Every row gives one point. Two turns around zero, p and q, are shown by what they do to some points. Write where each new point lands after one turn and then the other. Backwards means that the second turn is done in reverse. Each puzzle has new turns, and all numbers are rounded.

Turn p:
[-40   7   7] -> [-12  30 -25]
[ 22 -12  10] -> [ -3 -11  24]
[ 21  31 -18] -> [ 40 -10  -3]
[ 19 -20 -10] -> [ -7 -27  10]
[-23  -7  12] -> [-19  18  -7]
Turn q:
[15 -5  5] -> [ 13   0 -11]
[ -5 -12  19] -> [17  8 13]
[ 17 -25 -13] -> [ 17 -27  -9]
[-40  42 -16] -> [-55  16  17]
[13  0  5] -> [  8   3 -11]
Where do these land?
p, then q: [-9 21 -6] -> [ -9  -6 -21]
q, then p: [-24  -8   4] -> [-7 19 16]
p, then q: [ 6  6 15] -> [ 3 16 -5]
q, then p: [-11 -11 -43] -> [-45  -2  -6]
q, then p: [ 48 -17  10] -> [ 19 -48   4]
p, then q: [-10   9  21] -> [-14  20  -7]

Turn p:
[ -3 -36 -13  11] -> [14 10 -9 35]
[-11  -1   0 -16] -> [-11 -11 -11   2]
[16 16 29 12] -> [ -7   5  35 -15]
[-17 -12 -16  11] -> [  2  16 -20  13]
[ 15  33   0 -18] -> [  1 -20   4 -35]
Turn q:
[ 27 -24  -6  26] -> [ 34  15 -10  23]
[ 4 14 17 -3] -> [ -1   9  14 -15]
[ -1 -16  -2  25] -> [21 -7  4 20]
[-12   4   8 -26] -> [-15 -10  -5 -24]
[-18  22 -17 -22] -> [-39  -6  -3  -4]
Where do these land?
q, then p: [13  5  4 17] -> [  0   4  17 -14]
q, then p: [  0   7 -15  -5] -> [ -5  12 -11  -2]
q, then p: [ 18 -31   4  18] -> [36 -1 16 -8]
q, then p: [-17  13  13 -48] -> [-24 -30 -35  14]
p, then q: [-14   6  -6  19] -> [-22   8   8   1]

Turn p:
[ -7  15 -35  -9   8   0] -> [-28  11  -9 -22  15   1]
[ 12  10 -13 -12 -27 -10] -> [  0  30 -15   3   4 -14]
[26 18  8 32 13  6] -> [ 29 -17 -24 -11  10  19]
[  0  -8  20 -20 -21 -30] -> [  9   9   7  24  -2 -37]
[ -9   3  13 -37  -6   7] -> [  2  18  30  -9  -7 -19]
[  3 -27  21  11  25  -4] -> [  6 -38   5   7 -18  -2]
[-14   1   3 -37 -16   2] -> [ -8  26  26  -1  -5 -20]
[-30  -7  26  39  28   4] -> [  4 -47  21  17  14  29]
[ 19  -5 -42  34  -3  26] -> [-14   6 -41 -10 -11  43]
Turn q:
[  1  -2 -10 -21 -18 -12] -> [-12  -7  24   0 -15  -2]
[-10  21  39 -19  28   6] -> [ 33  21   7 -33  19 -16]
[-12 -25  16  42  24  -8] -> [  4  -7 -28  23  44 -10]
[-17 -16 -10  -6 -28  11] -> [-11  -3  22  14   1  28]
[ 37 -10 -17   2  15  21] -> [ 14 -27 -28  -5 -23  10]
[  6  -1  17  -5 -30  31] -> [ 25  14  13  15 -14  28]
[-16  15 -29   3 -13   0] -> [-33  11   1  -5  -8  15]
[ 12  18  -5   4  24 -47] -> [-19  -1 -12 -11  -3 -51]
Where do these land?
p, then q: [ 6 18 -4 -1 21 39] -> [ 28  -6  22 -23 -15  18]
q, then p: [-19   7   5   1  -5 -30] -> [  2 -18  13   7  26 -11]
p, then q: [13  7 25  0  5 24] -> [ 27  -6   4   5 -25   0]
p, then q: [ 19   9 -22  -1 -27 -16] -> [-33   9 -15 -17 -14  -6]
q, then p: [-13   2  -7   9  -8  32] -> [  2  11   7 -22  -5  26]
p, then q: [  1 -42 -16 -48  -3 -30] -> [-43  24  35  26  16 -26]
q, then p: [ -9  -1  19  40  17 -19] -> [-20 -28 -24 -14  27  -1]

Turn p:
[ 16 -10 -15 -18  -1  16 -15   3   2] -> [  4 -11 -24   2   9  11  -8  -3 -20]
[ 18 -23 -14  -9  10  -8  17 -10  16] -> [ -4 -14 -12 -17  27 -18   9 -12  -5]
[-18  13  29   2 -21 -28  -8   5 -27] -> [  2  15  35  -9 -41   1 -14  -4   0]
[-11   7 -10 -14  15   1   8  -9  -1] -> [  4  19 -14   1   5  -6   4 -12   6]
[-24  27  11   4 -48 -17  -5   1   0] -> [ -1  -4  12 -17 -46  16 -16   3  31]
[ 20 -11 -13  13  18  21   0 -21  -2] -> [ -2 -17  -8  27  22  -3  18 -12  -8]
[ 2 -7 21  4 22 15 -6 -3 15] -> [ -7   6  11  16  30   3 -10   4   0]
[21 12 -6  9 21  2 -8 10  8] -> [ 21  -7  -4  16  14 -12  -2  17  -4]
[-38   0  -5  11 -32 -23 -10  16  -8] -> [-24   7   2 -16 -48  -2  -8  16   9]
[14 -8  2 -1 15 22 27  9 -3] -> [ 6  5  2 -3 27 10 27  5 -9]
Turn q:
[ -7   4 -13 -25  -2  -7  26  -6 -17] -> [ -1 -14  -5  -2  19 -18  29   3 -12]
[-14  -4   2  -4   5 -18 -31  21  -9] -> [-17  -2  22  23  -6   3 -11  25  -2]
[ 13 -15 -23 -22  12 -10  -4   8  26] -> [ -8 -15  -2 -26  21   9 -13  27   5]
[-15 -27 -10  13  -4  22 -14   3  28] -> [  7 -16 -15 -11 -31  17 -15  16  18]
[ 14   0  23  22 -14 -27   0   2  -2] -> [ 1 35 22  1 -1 -9  0 -6 19]
[-16  16  21 -19  12 -21  -8  -6   5] -> [-30  -3  27  -6  -3  -2   5  -7 -16]
[ -4  17 -13  20  -9  23  22  12 -12] -> [ 19   0 -22  22   5  15  21 -15   7]
[ 13  -8  26 -17   5  22 -23   1   0] -> [ 17  -3  16  -6 -12   4 -27  -2 -27]
[ 16  22 -14   9 -17  18  16 -20 -22] -> [ 15  20 -34   9  11  -9  14 -19 -14]
[  1  -5   2  24  14  -2  15 -15   2] -> [ -2  -2  -8  -2  -1 -10  -5 -23  23]
Where do these land?
p, then q: [-43   0   7  13  -7 -23   4  12 -11] -> [-12  18  16  -1 -15  21  37   6 -12]
p, then q backwards: [  2 -20   0  15   8  22 -25 -22 -21] -> [-22  32   2   0  18   7 -14   5 -25]
q, then p: [-15   0 -11  24  10 -12   5 -25  -1] -> [-19  -2 -17  -8  -9 -17  -5  -4  26]
p, then q: [ 20 -13   2 -37   2   0   8 -25  39] -> [-27 -31 -12 -20   8 -16 -38   3 -14]
p, then q backwards: [-29  -2 -12   3  -3  17   6   9 -13] -> [-14  19 -10  10 -24  -7  -9  -3   9]
q, then p backwards: [  8   4 -12   0   8  -2  -9 -10  37] -> [-16 -13   2 -21 -22   5   1   8  20]
q, then p backwards: [  6  -8 -17 -29 -18  -6   6  10   1] -> [15 -5 -6  7  7  4 15 33  6]
p, then q: [ 19 -22  13  19  17  -2  -2  16 -14] -> [  9  -4  28  26   5 -18   3 -12   8]
p, then q: [ 15  12   6 -11 -11  -2  -5  19   5] -> [ 18   2   5   0   8   5 -16  13 -14]
p, then q backwards: [ -4  37   8 -18  10   1   7  -5 -16] -> [ 19   0  19  25 -22  14   8  10  -4]
p, then q: [ 21  12  17  20 -14   7   6  20  -4] -> [37 -2 22 -2  0  7 -7 -4  4]

Turn p:
[ 18  -5   7   1 -10  17 -11   0 -21 -16 -22] -> [ 13  -6 -10  -8 -15 -10  12 -16   0  17 -28]
[  4   7  17  -7  27 -11  27  13   6 -20 -13] -> [  0  -9  15   9  26 -25  14   1 -26  13   6]
[-12  -7  30   5 -20 -16   2 -17  12   0  33] -> [-24  -8  26  -9  -5  23 -34  -2  -4   9  10]
[-15 -19 -15 -12   4  20 -16  21   9   3   7] -> [  8   7 -10 -16  14   8  -2   1  -2 -35 -15]
[ 21 -23  19 -15  -3 -33   9  -8  20  17  19] -> [ 18 -18  23  -6  14  30 -19  15  -5  18  23]
[ -3  -2 -21 -10  10  24  23  -9   8  36  -7] -> [ -1   4   1   6  -2  20  39  28   8 -21   6]
[  1 -15 -27  28 -20   3   6 -25  -9 -23  -6] -> [-15 -35 -14   6 -17 -11  -4  -3  34  -1 -13]
[-16  20  -1   1  -6  -4   8  14 -19 -14 -28] -> [-12  20  -4   4  11 -29  13  -8  10  16 -13]
[-13   5  13  -4   8  -4 -25 -15  -6  15  -1] -> [ -7  18 -15  11  -4  23 -10  -4 -12   8  -2]
[  9  10  13  33   4 -21  -1  26  21 -18   5] -> [ 13  -2  27  20   3 -31 -30 -11  -6  -4   6]
[  6  13 -28  -2   8  16   1   1 -29  16   5] -> [  3  13 -28  -8 -21 -10  19  19   5  -8   8]
[  0  16  -7 -17  -3   8 -23  -2   8   4   9] -> [  4  16 -11  -8  -4  13   1 -20  -1 -12  13]
Turn q:
[ 27  15  20 -26 -18  -3  16  23  19 -14  -2] -> [ 22  26  33   7 -19  17  19  12   8 -14   4]
[ -6 -16  -6  -9   8  30 -15  -7 -22  -4   5] -> [-12   9 -12 -10  16   2 -12 -17   5  17  26]
[ 15  10 -22  14  10  21  -4 -10  17  -8   2] -> [  9  11 -16 -12  -9 -32  -5   4  15  -3   5]
[-28  -8  33   6  24 -23   9 -32   1  13  -3] -> [ -4 -43   7   4  33  -8  11   2 -31 -14   3]
[  2  29  17 -11 -13 -12  -6   0   7 -14 -20] -> [ 13   1  25   2  -2  11 -11   2   9 -33  -7]
[  5 -16 -22 -24   9   5   0 -13 -27  16  -9] -> [-13  -2  13  13  11 -10 -14 -19   6  36   9]
[ 11   7 -18  21 -18   4   7   7 -13  -7   6] -> [  9  10 -23  12 -24   3 -12  -5   2   3  -6]
[ -2 -19  26  -5  -2 -25 -16  -8   9  15 -14] -> [ -7 -19  23  -5  18  11  -7  28 -16   2  -6]
[ 11  10 -16  16 -26   7   4   5   8 -14  30] -> [  5  26 -21  -5 -36  -3  -1  -2 -12  -7  -3]
[ 14  31   2  18 -19   9   4  25   7  14  17] -> [-12  18 -16  18 -32   4   9  16  10 -23  -4]
[ 17   6 -14  11   8  -6  -4  30 -12 -11  24] -> [  2  35 -23  12   0   4   9  -1   2   5 -21]
[-27 -27  32  16  23  -9  14 -12  13   2 -33] -> [ 17 -55   0 -11  31   8  15  15  -4   0   6]
[-26 -14 -23 -21   9   6 -11  -4  -9  10  -6] -> [-24 -11   7 -16  11  -2  -5 -25   9  22  -2]
[-12  -8  -9  -6   5  -3   3  -3   1   4   2] -> [ -7  -8   2  -7   2  -4   5 -10  -3   9  -4]
Where do these land?
q, then p: [ -9   2 -16  -6  -6   5  18  13 -18 -18  -8] -> [ -1 -16   3  10 -21  20  15  -7  10  -2   5]
q, then p: [ -5  29  24 -12  -2 -16  -7 -20  24  -1  14] -> [-17  -8   0 -15  14 -27 -11 -16 -18  28 -10]
p, then q: [  6  -2  13  -9   1  47   4  27 -23 -11  -9] -> [ 25 -13  38  29  -3  15  -9 -22   9   4  -4]
q, then p: [ -2  -3 -11 -31  10 -12  -6  21  -7 -12  -6] -> [ -6   7  12  22  -4  16  25  -7 -18   7   2]
q, then p: [ 33  14   2  -2  17 -30  15 -16  17   2  25] -> [  5   8   9  13   0 -39 -10  10   3  42   5]
q, then p: [  2  27  14  20  25 -48  16   3  22  24  20] -> [ -4 -13   7  18  26 -52   3  17  12  27 -29]
q, then p: [  5  13 -11 -27   8  25  15   1   2  -7 -13] -> [ -7 -14  25   7  -4  19  -8 -10  -6   3  26]
p, then q: [-12 -26  -9   4   5  13 -18   4  12  26  -6] -> [ 25  11 -13 -10   1   2  -7   1  34  -3   9]
q, then p: [ 16  12 -14   4 -17  12   4  20  -1 -18  -5] -> [ 10   2  13   1 -16   2   9 -26  18  -7  12]
p, then q backwards: [  0 -14   4  -1 -13  -3 -17 -21  -9  22 -21] -> [  3 -11  -9   9 -10  -7   3  36 -15  -3 -10]
q, then p: [-10 -11  -9  22   2   8 -24 -18 -15   4   2] -> [  4   9 -37   0  10  10 -12   3   5 -14   1]
p, then q: [-17 -20   1   9 -25  -3  -1  -8  -8   5  15] -> [-13  -3  10 -30   1  14  -2   5  18  -4   4]
p, then q: [ -7 -21  12  28  -4   2   2  -5   4 -14  -8] -> [  6 -23  -3 -12  13  16 -16  17   4   6  -2]
